Every row gives one point. The points of each table are mixes of a few directions, plus a little noise. How many directions does each table use, and how many do they share? Where both have some left over, give the other angles between the two spaces (their principal angles), to ten degrees, smallest first.
(in the rows, 128 means zero)

First (5 x 2):
[[163 138]
 [ 43 104]
 [199 147]
 [ 95 119]
 [143 131]]
Second (6 x 2):
[[137 163]
 [140 172]
 [104  34]
 [113  72]
 [140 170]
 [135 159]]
Directions: first 1, second 1, shared 0; angles 60

First (8 x 6):
[[159  64  70 143 189 134]
 [113 208 141 159  74 158]
 [ 96 217 141  68 147 135]
 [112 149 159 105 110 116]
 [150  56 116 155 131 119]
 [130  88 150 122 116 104]
 [143  92 101 140 155 130]
 [120 147 147 133 101 129]]
Second (8 x 6):
[[128 116 118 115 121 143]
 [ 97 174 165 152 151  90]
 [249  92  90 181 127 109]
 [106 160 154 144 144 101]
 [148 100 105 114 114 152]
 [ 31 156 159  86 130 143]
 [137  87  96  93 104 172]
 [128 139 136 139 134 115]]
Directions: first 3, second 2, shared 0; angles 40, 80

First (11 x 11):
[[ 89  91 106 107 132 142 132  89 122  98 132]
 [141 146  85 117 144 104 144  95 131 186 154]
 [107  97 103 147 164 123 150 143 104  77 154]
 [189 128 112 206 154 137 110 185 154  71 118]
 [141 148 121  84 134 127 131 117 158 171 123]
 [141 104 109 217  76 138  62 100 151 145 105]
 [140 124 134 110 104 164 110  81 144  85  88]
 [144 178 153 121 122  96 174 113  64 142 151]
 [ 71 134 184  64  76 128 125  97 107 184 116]
 [134 144 210 152 130 126 122 249 124 109 118]
 [109 111  94  85 176 124 148 140 150 138 150]]
Second (10 x 11):
[[136 168 154 142  91  98 139 107  84 181 141]
 [184 169 112 138 109 125 124  82 138 157 116]
 [121  69  86 108 184 174 110 157 198  47 107]
 [ 55 107 177 127 118 104 145 174  70 138 158]
 [175 187 135 145  88 105 132  79 105 187 128]
 [112 105 124 121 145 139 126 146 140 104 127]
 [ 37  49 145 109 170 143 132 207 127  65 143]
 [139 102  97 118 158 156 116 133 175  86 112]
 [170 158 115 134 115 126 125  95 136 148 119]
 [150 164 137 138 102 111 132 102 108 166 131]]
Directions: first 6, second 2, shared 2

First (8 x 14):
[[157 127 133 140  95 132 144 139 147 148 137 140 148 151]
 [206 126 142 160  40 140 172 158 179 181 151 160 182 191]
 [ 54 130 115  97 212 117  86 100  79  77 106  97  77  68]
 [ 55 130 115  98 211 117  86 100  80  78 106  98  77  69]
 [106 129 124 119 153 125 116 120 114 113 122 119 113 110]
 [ 75 129 119 106 188 120  98 108  93  92 112 106  91  85]
 [137 128 130 132 118 129 133 131 134 134 131 132 134 135]
 [235 125 147 172   7 144 189 169 198 201 160 172 202 215]]
Second (9 x 14):
[[ 27 130 110  86 242 113  71  90  62  59  98  86  59  46]
 [ 95 129 122 114 166 123 109 115 107 106 118 114 105 102]
 [217 125 143 165  27 142 179 162 187 190 154 164 189 201]
 [182 126 138 150  67 136 159 149 163 164 144 150 165 172]
 [108 128 125 120 151 125 116 121 115 114 122 120 114 112]
 [ 96 129 122 115 164 122 110 116 106 106 118 115 107 102]
 [ 72 129 118 105 191 120  96 107  92  91 111 105  90  83]
 [125 128 128 127 132 128 126 127 126 125 128 127 126 126]
 [229 125 146 169  15 143 185 166 194 197 158 169 198 209]]
Directions: first 1, second 1, shared 1

First (8 x 24):
[[211 128 106 143 164  90 122  97 106 142 119 110 131  82 154 124 150 127
  109 138 164 131 114 155]
 [111 113 150  85  89 172 115 160 112 106 168 125 143 101  99  84 118 129
  161 109 123 140 147 168]
 [105 226 111 121 102 144 140 119 127 161  98 112  97 145 137 169 126 145
  133 156 124 135 129 115]
 [154 117 122 125 111 105 116 131 129 141 130 122 140 129 136 123 142 121
  139 135 157 126 127 139]
 [ 93 153 133 138 150 124 151 127 156 120 112 134 109 172 129 158 121 130
  114 130  98 131 120  86]
 [ 87 121 120 156 145 172 132 104  98 128 114 148 112  96 118 137  96 143
   93 120  92 102 138 119]
 [118  68 136 115  72 125 102 159 138 133 148 142 162 143 116  98 134 114
  162 121 152 114 139 142]
 [144  99 145 139 189  89 147 127 162  93 134 132 130 156 135 131 139 115
  110 114 113 142 110  99]]
Second (11 x 24):
[[ 89 142 127 101  58 180 111 148 108 143 141 133 133 114 104 113 112 136
  159 128 129 119 152 155]
 [154 131 142 150 249 125 165  93 119  72 128 123  99  90 132 129 115 136
   69 105  78 149 110 112]
 [102 126 117 127  73 133 112 139 131 158 119 139 137 151 126 136 128 126
  147 141 145 110 137 127]
 [ 56 195 124 110  87 201 133 129 103 143 118 130 103 119 105 143  95 151
  134 132  94 122 149 131]
 [137 113 122 122  81 102 109 145 144 154 130 127 148 154 136 125 147 116
  156 140 167 121 129 133]
 [160 183 123 115 127  89 138 130 154 144 118 103 119 161 149 151 156 124
  146 149 152 153 116 121]
 [194  91 152 114 203 113 140 126 118  69 165 111 139  76 124  82 138 120
  117 100 123 160 116 159]
 [124 157 120 123  92 117 122 137 141 155 118 123 126 157 136 145 137 127
  148 146 146 128 129 122]
 [125  99 128 149 157 124 131 116 126 116 124 140 129 121 129 128 121 128
  106 120 116 118 125 117]
 [150  71 132 141 155 111 122 126 125 111 140 137 144 113 128 108 130 119
  118 114 132 123 124 132]
 [117  99 117 159 133 110 125 117 138 142 108 146 133 151 138 146 129 122
  112 135 129 105 123 101]]
Directions: first 5, second 4, shared 4

First (10 x 32):
[[137 168 152 184 162 134 153  51 132 148  86 104  73 113  63   7 128 143
  119 145  85  61 133 128 179 110 154 137 111 141  99  63]
 [130 138 133 139 136 129 133 112 130 133 119 123 115 124 114 101 128 130
  126 131 119 114 129 128 139 124 134 130 125 130 121 115]
 [121 101 110  90 104 124 111 181 125 114 157 144 166 139 171 210 128 118
  134 117 157 174 124 128  92 140 110 121 140 119 148 172]
 [131 143 136 150 141 130 137 100 130 136 112 119 108 122 105  84 128 133
  124 134 113 103 131 128 147 121 138 131 122 133 119 104]
 [134 154 143 164 150 132 144  79 131 141 102 114  94 118  88  51 127 138
  123 137 101  87 132 128 161 117 143 134 116 136 110  87]
 [121  96 108  83 100 123 108 189 125 112 162 147 173 140 179 226 129 116
  135 116 162 183 122 128  86 143 107 121 141 117 151 181]
 [127 124 126 123 125 127 125 135 127 127 131 130 132 129 133 138 127 127
  128 127 132 134 127 128 124 130 126 128 130 128 129 133]
 [127 124 127 123 125 128 126 135 128 125 132 130 134 130 135 140 128 126
  129 127 132 135 127 128 123 129 126 127 129 126 131 134]
 [130 132 130 132 131 128 130 121 129 131 125 126 123 127 123 117 127 128
  127 130 125 123 128 128 132 126 130 129 127 129 125 122]
 [122 101 113  93 106 124 113 177 125 114 154 142 162 137 168 204 128 119
  136 118 155 170 124 129  95 141 112 123 138 120 146 168]]
Second (9 x 32):
[[135  98 149 121 133 114 131 114 123 132 147 118 111 122 131 140 118 162
  113 121 142 127 126 133 104 130 116 136 152 160 122 120]
 [105 157 118 120 156 151 119 120  96  83 142 153 145 184  88 115 155 133
  115 194 112 142 142 167 134 126 141 123 107 113 142 155]
 [138 125 168 115 136 110 146 137 118 138 124 126 129  98 148 139 127 118
  124  79 124 128 140 108 102 133 145 140 133 165 132 142]
 [109 142 118 142  96 135 129 146 144  77 126 100 131 128 140 114 130 160
  162 176 141 141 105 140 131 113 151 188 104 117 144 123]
 [125 136  87 105 122 140 115 124 100 126 171 134 137 127 123 141 119  89
   62  69 100 141 167 137 172 196 115  69 162 132 131 144]
 [137  77 132 138 125 152 126  83 153 165 103 125 127 101 120 146 106 145
  145 130 140 123 117 135 105 105 114 105 131 130 116  69]
 [167 109 129 143 111  70 129 159 162 195 128 115  85 106 169 129 109 122
  130  71 155  92 102  72 140 131  80 124 168 128  95 125]
 [126 134 140 134 149 135 130 121 127 130 107 145 133 148 111 120 142 132
  147 167 130 123 123 134 114  99 133 130 106 117 127 128]
 [112 174 112 136 123 146 131 150 130 105 102 138 153 138 125 108 146  92
  154 146 110 133 131 126 151 121 156 135  88  94 142 146]]
Directions: first 1, second 6, shared 0; angles 70
